Each row is a point. The ring and each string are closed loops that go straight from each point to the next, and from the last back to the first. Before rounding, they use only three directions, however many columns there are. How many times does the string pass through the ring? Passing back the other way cancels.

Ring (9 x 3):
[[ 0.34 -0.04  2.03]
 [-0.30 -1.62  2.99]
 [-0.86 -2.04  2.48]
 [-0.84 -2.04  1.81]
 [-0.25 -1.50  0.98]
 [ 0.22  0.11 -0.45]
 [ 0.14  1.54 -1.50]
 [ 0.05  2.31 -1.39]
 [ 0.25  1.49  0.13]]
String:
[[-0.31 -2.44  2.69]
 [-1.00 -2.81  2.25]
 [-1.17 -1.88  1.06]
 [-1.07 -1.69  0.60]
 [-0.35 -2.01  0.92]
 [ 0.05 -1.71  0.55]
 [-0.40 -0.18 -0.59]
 [-0.09 -0.18  0.61]
 [ 0.61 -0.44  0.84]
 [ 0.66  0.76 -0.85]
 [ 0.07  2.53 -2.91]
 [-0.54  2.06 -2.06]
 [-0.40  2.25 -1.99]
 [-0.20  0.83 -0.27]
 [ 0.73  1.00  0.24]
 [ 0.48  2.62 -1.01]
 [-0.02  3.08 -1.30]
 [-0.16  1.46 -0.07]
 [ 0.07  1.28  0.71]
 [-0.23  0.32  0.79]
 [ 0.30 -0.50  1.90]
 [ 0.93 -1.77  4.52]
 [ 0.07 -1.72  3.90]
 [-0.64 -1.37  2.76]
 [-0.58 -0.44  1.07]
 [-0.91 -0.65  1.13]
 [-0.92 -0.97  1.32]
 [-0.20 -1.28  1.83]]
Times through: 4

Ring, 6 rows:
[[-0.30  0.60 -0.81  0.94  0.68 -2.59]
 [ 0.46 -0.80  1.36  0.26  1.81 -0.40]
 [ 1.12  0.15  0.29 -1.78  2.05  2.01]
 [-0.05  0.90 -1.13 -1.57 -0.47  1.89]
 [-1.17  1.18 -1.90 -0.25 -2.16  0.03]
 [-0.96  1.48 -2.23  0.57 -1.02 -2.18]]
String, 29 rows:
[[-0.03 -0.65  0.99 -0.45  0.14  1.36]
 [ 0.01 -0.47  0.76 -0.71  0.08  1.63]
 [-0.08  0.01  0.07 -0.62  0.01  0.99]
 [ 0.84  1.25 -1.29 -1.94  1.44  1.39]
 [ 0.80  1.48 -1.62 -2.46  1.01  2.22]
 [ 0.35  1.64 -2.00 -2.74 -0.24  3.04]
 [-0.57  1.19 -1.71 -1.74 -1.78  2.42]
 [-0.74  1.77 -2.55 -1.69 -2.07  1.86]
 [-1.71  0.95 -1.77 -0.38 -3.57  1.07]
 [-1.70  0.10 -0.61  0.54 -3.02  0.16]
 [-0.69  0.39 -0.66  0.07 -0.90 -0.21]
 [-0.96  0.25 -0.57  0.37 -1.35 -0.41]
 [-1.64  0.55 -1.21  0.94 -2.52 -1.21]
 [-1.37  2.32 -3.52  0.67 -1.80 -2.90]
 [-0.56  2.85 -3.96  0.21 -0.12 -3.36]
 [-0.06  1.82 -2.39 -0.13  0.69 -2.03]
 [-0.49  0.25 -0.39  0.26 -0.32 -0.62]
 [-0.94  0.00 -0.22  1.17 -0.76 -1.76]
 [-0.56  0.07 -0.18  0.63 -0.23 -1.11]
 [ 0.17  0.78 -0.90 -0.22  1.00 -0.91]
 [-0.27  0.03 -0.02  0.41  0.30 -0.90]
 [-0.59 -1.10  1.40  1.43  0.08 -1.39]
 [-0.10 -1.65  2.32  1.56  1.29 -1.54]
 [ 0.51 -1.46  2.27  0.83  2.24 -0.87]
 [ 0.03 -1.63  2.33  0.75  1.00 -0.05]
 [-0.41 -0.92  1.22  0.47 -0.15  0.17]
 [ 0.11  0.30 -0.26 -0.39  0.67  0.03]
 [ 0.83  0.35 -0.08 -1.08  1.91  0.66]
 [-0.23 -0.15  0.24 -0.11 -0.02  0.30]]
Times through: 0
String (26 x 6):
[[-0.12 -0.75  1.09 -0.43 -0.06  1.50]
 [ 1.35 -0.08  0.68 -2.21  2.25  2.91]
 [ 2.56  1.33 -0.80 -3.78  4.24  3.33]
 [ 1.17  1.21 -1.13 -2.06  2.12  1.35]
 [-0.04  0.39 -0.43 -0.53  0.22  0.37]
 [ 0.54  1.21 -1.35 -1.59  0.96  1.03]
 [ 0.30  1.63 -2.00 -2.00  0.17  1.61]
 [-0.79  1.81 -2.61 -1.59 -2.10  1.65]
 [-0.20  1.91 -2.56 -1.12 -0.36  0.01]
 [-0.55  0.90 -1.30 -0.19 -0.68 -0.39]
 [-1.85  0.53 -1.25  1.07 -2.93 -1.24]
 [-1.51  1.90 -3.00  0.83 -2.09 -2.62]
 [-0.71  2.74 -3.87  0.25 -0.47 -3.17]
 [-0.38  1.35 -1.85  0.04 -0.05 -1.51]
 [-0.82  0.20 -0.44  0.52 -0.91 -0.77]
 [-1.69  0.57 -1.26  1.38 -2.31 -2.08]
 [-1.63  1.92 -3.07  0.93 -2.29 -2.74]
 [-0.74  2.74 -3.88 -0.38 -0.99 -1.87]
 [-0.54  1.58 -2.22 -0.47 -0.76 -0.59]
 [-0.76  0.49 -0.82 -0.06 -1.15  0.01]
 [-1.28  0.19 -0.59 -0.10 -2.46  0.93]
 [-0.01  1.68 -2.18 -2.52 -0.93  2.91]
 [ 1.41  2.18 -2.36 -3.62  1.73  3.19]
 [ 0.33  0.71 -0.74 -1.09  0.76  0.77]
 [-0.38 -0.11  0.13 -0.09 -0.34  0.36]
 [ 0.14 -0.40  0.70 -0.81  0.34  1.62]]
Times through: 4

Ring (9 x 9):
[[-1.07 -1.90  0.50  1.07 -1.12 -0.46  0.00 -0.70 -2.61]
 [-1.43 -0.60  0.65  0.21 -0.61 -1.35 -1.83 -1.01 -2.84]
 [-1.32  0.76  0.51 -0.69  0.31 -1.66 -2.83 -0.97 -1.87]
 [-0.43  1.11 -0.23 -1.13  1.38 -0.64 -1.53 -0.28  0.60]
 [ 0.15  0.89 -0.45 -0.85  1.61  0.18 -0.16  0.18  1.89]
 [ 0.45  0.65 -0.08 -0.08  1.24  0.67  0.91  0.41  2.30]
 [ 0.31  0.06  0.62  0.98  0.27  0.71  1.46  0.30  1.41]
 [-0.15 -1.52  0.74  1.75 -0.85  0.64  1.86 -0.01 -0.44]
 [-0.50 -2.23  0.55  1.71 -1.18  0.40  1.59 -0.25 -1.49]]
String, 30 rows:
[[-1.51  1.38  0.34 -1.41  0.75 -2.14 -3.91 -1.13 -1.94]
 [-1.78  2.43  0.82 -1.68  0.86 -2.83 -5.18 -1.39 -2.25]
 [-1.61  1.92  0.51 -1.61  0.89 -2.44 -4.50 -1.23 -1.96]
 [-1.10  0.51  0.01 -0.96  0.65 -1.31 -2.38 -0.77 -1.29]
 [-0.70 -0.42 -0.15 -0.31  0.38 -0.48 -0.77 -0.43 -0.77]
 [-0.84  0.31  0.65  0.06  0.07 -0.88 -1.31 -0.59 -1.07]
 [-1.56  0.58  1.01 -0.20 -0.28 -1.91 -2.98 -1.17 -2.71]
 [-2.28 -0.20  1.23  0.03 -1.11 -2.59 -3.80 -1.70 -4.80]
 [-1.56 -2.34  0.25  0.70 -1.28 -0.97 -0.85 -1.05 -3.82]
 [-0.96 -2.40  0.13  1.02 -1.05 -0.16  0.49 -0.58 -2.44]
 [-0.97 -3.81  0.21  1.96 -1.91  0.31  1.75 -0.54 -3.17]
 [-0.81 -2.10  0.89  1.81 -1.48 -0.04  0.96 -0.50 -2.27]
 [-0.67 -0.97  1.09  1.45 -0.98 -0.22  0.40 -0.43 -1.48]
 [-0.36 -1.92  1.16  2.33 -1.49  0.51  1.96 -0.17 -1.27]
 [ 0.02 -2.20  0.78  2.32 -1.22  1.09  2.85  0.14 -0.40]
 [ 0.13 -1.93  0.37  1.76 -0.68  1.12  2.65  0.23  0.15]
 [-0.21 -0.83  0.42  0.92 -0.20  0.32  0.96 -0.06 -0.10]
 [-0.38 -0.31  0.74  0.86 -0.23 -0.07  0.30 -0.22 -0.37]
 [-0.25 -0.69  1.43  1.97 -1.00  0.25  1.27 -0.14 -0.55]
 [ 0.01 -2.26  1.07  2.69 -1.50  1.11  3.03  0.13 -0.57]
 [ 0.02 -3.17  0.29  2.36 -1.35  1.40  3.46  0.20 -0.66]
 [-0.29 -2.31  0.22  1.54 -0.89  0.70  1.97 -0.07 -0.91]
 [-0.43 -3.80 -0.06  2.03 -1.53  1.01  2.82 -0.12 -1.83]
 [-0.96 -4.19  0.10  2.08 -2.04  0.44  2.04 -0.52 -3.29]
 [-1.43 -2.39  0.66  1.30 -1.62 -0.76 -0.28 -0.96 -3.70]
 [-1.52 -2.30  0.23  0.69 -1.23 -0.92 -0.79 -1.02 -3.69]
 [-1.09 -1.04  0.18  0.17 -0.37 -0.79 -0.95 -0.73 -2.10]
 [-0.78 -0.46  0.21  0.07  0.02 -0.57 -0.73 -0.51 -1.13]
 [-0.70 -0.21  0.26  0.03  0.15 -0.54 -0.75 -0.46 -0.85]
 [-0.83 -0.30 -0.18 -0.50  0.43 -0.70 -1.18 -0.54 -1.00]]
Times through: 2
